Each point is reached from the start by the listed moves, each made once or not at all, plus a little noise. Say if it took an odd or an even number of moves. Then give how often each move was made.
In the rows, 128 means zero.

Moves:
(1): [122 107 114 141]
(2): [141 102 147 122]
(3): [ 97  78 146  98]
Start: [135 121 121 140]
Points:
[ 98  52 122 126] -> even (1, 0, 1)
[114  45 159 103] -> even (0, 1, 1)
[111  21 146 116] -> odd (1, 1, 1)

Moves:
(1): [113 141 177 110  90 116 130 114 129 156 157 123 110 101]
(2): [134 136 154 105 157 161 106 153 119 126 166 172 116 167]
(3): [106  86 149 177 119 127 145 104 160 132  96 120 100 165]
(4): [131 131 132 144 121 110 109 138 117 129 142 110 138 154]
(5): [110 133 128  92 182  95 176 151 112 163 106 109 152 149]
(6): [163 145 162 142 144 134 148 117 182 101 149 122 137 139]
(7): [113 156 121 138 100 133 168 138 120 147 138 139 116 137]
(8): [116 111 124 145 172 116 135 141 142 134 140 166  99  83]
(9): [134 165 152 126 127 125 111 119 130 125  91 140 113 121]
(10): [139 124 112 140 111 122 107 170 132 135 111 149 129 125]
(11): [119 123 129  80 114  81 125  83 136 146 135 149 132 152]
Start: [115 101 115 178 132 113 142 108 108 152 127 112 146 134]
Points:
[ 76 102 165 249  35  84 160 131 123 209 128 116 101 178] -> odd (1, 0, 1, 1, 0, 0, 1, 0, 0, 1, 0)
[157 175 232 164 124 129 101 140 156 159 156 177 116 153] -> odd (1, 1, 0, 0, 0, 1, 0, 0, 1, 1, 0)
[ 61  89 212 153 165 101 189 114 117 218 140 125 111 205] -> even (1, 1, 1, 0, 1, 0, 0, 0, 0, 0, 0)
[109 156 142 207 151 111 113 199 102 179 149 219  90 155] -> even (0, 1, 0, 1, 0, 0, 1, 1, 1, 1, 0)

Moves:
(1): [105 128 118 113 131 106 120 121 119 128 111 116 124 114 138 131 120 135
 128 147 141 130 128 130]
(2): [116 131 139 152 125 124 120 132 122 122 117 126 143 136 125 126 141 137
 126 138 103 142 121 143]
(3): [109 124 121 132 130 140 144 125 123 130 111 136 144 134 118 132 130 135
 130 109 119 130 133 139]
(4): [146 116 142 132 125 131 135 121 146 135 147 140 133 148 113 148 124 116
 120  95 122 124 125 122]
(5): [128 122 138 153  99 127 126 140 122 115 117 139 129 149 120 144 134 124
 108 136 121 121 120 118]
(6): [136 133 134 137 139 140 133 131 147 139 136 125 142 121 110 127 132 134
 117 111 130 131 116 133]
(7): [123 144 120 119 131 116 120 114 124 122 141 122 133 123 120 124 126 132
 114 127 126 112 121 125]
(8): [114 150 112  98 141 122 127 133 143 126 145 110 122 120 133 116 103 126
 119 133 137 152 129 145]
(9): [126 114 143 126 124 139 149 121 125 136 149 125 116 142 122 141 123 121
 136 139 135 104 139 117]
(10): [144 118 147 128 145 112 133 143 129 113 135 138 126 127 141 120 123 116
 132 159 132 117 138 120]
(11): [ 95 140 127 126 120 118 111 122 128 125 105 143 126 113 124  88 137 143
 144 118 108 129 107 147]
(12): [133 135 138 133 123 136 118 155 119 132  98 126 121 135 146 140 125 117
 124 130 129 139 140 134]
(13): [155 130 116 118 111 114 127 130 149 121 139 114 127 124 154 119 120 107
 117 121 128 123 136 102]
(14): [123 138 108 118 130 142 129 122 156 139 110 143 115 129 145 126 143 119
 129 120 113 134 122 122]
(15): [136 123 138 141 127 125 114 147 127 138 137 134 142 137 115 122 124 125
 128 142 119 125 121 118]
(16): [128 132 132 137 107 137 137 112 129 134 125 156 137 140 128 142 141 125
 123 118 136 123 123 122]
(17): [149 117 141 145 141 125 147 112 142 129 138 129 112 137 121 107 101 112
 141 152 127 113 136 118]
(18): [138 119 125 139 114 126 135 134 122 133 121 140 124 126 143 143 125 120
 129 131 127 123 140 132]
(19): [128 125 133 132 133 121 123 139 119 130 130 117 118 129 127 134 135 114
 123 135 141 134 146 136]
(20): [111 131 116 113 153 129 157 121 130 139 140 121 104 122 154 125 110 102
 135 116 138 147 140 125]
(21): [128 130 128 112 128 112 117 127 116 123 135 119 133 115 119 119 127 141
 107 134 128 138 130 134]
(22): [122 142 117 119 130 136 180 138 138 144 122 137 113 143 136 144 130 108
 149 105 128 140 134 130]
(23): [120 138 112 121 150 118 133 147 134 138 116 128  94 144 168 123 115 136
 143 127 143 149 144 142]
(24): [145 118 128 118 142 119 139 125 134 128 142 111 127 127 130 117 115 119
 124 138 134 122 120 138]
Start: [129 141 113 138 152 137 141 135 128 140 140 114 130 148 135 164 137 156
 109 143 129 129 125 133]
Points:
[130 141 119 155 175  88 162 149 151 158 110  71  91 125 198 112  87  88
 112 171 131 154 147 163] -> odd (1, 1, 0, 0, 0, 1, 0, 0, 0, 0, 1, 1, 1, 0, 0, 0, 1, 1, 1, 1, 0, 0, 0, 1)
[173 116 168 151 147  93 169 151 142 128 163  93 122 183 119 185  95  98
  45 174 147  79 169  97] -> odd (1, 0, 1, 1, 1, 1, 1, 0, 1, 1, 0, 1, 1, 0, 0, 0, 1, 0, 1, 0, 1, 0, 0, 0)
[151 125 143 169 147 124 249 109 158 158 170 137 109 215 131 184 108  88
  90 121 114 144 122 131] -> odd (0, 1, 0, 1, 1, 0, 0, 0, 0, 0, 0, 0, 0, 0, 0, 1, 1, 0, 0, 1, 1, 1, 0, 1)
[ 96 173  83  91 143 106 202 160 115 170 110 101  83 182 203 207 121 118
  96 128 177 140 192 139] -> odd (1, 0, 1, 0, 0, 0, 1, 0, 1, 0, 0, 1, 1, 0, 0, 1, 0, 0, 1, 0, 1, 1, 1, 0)
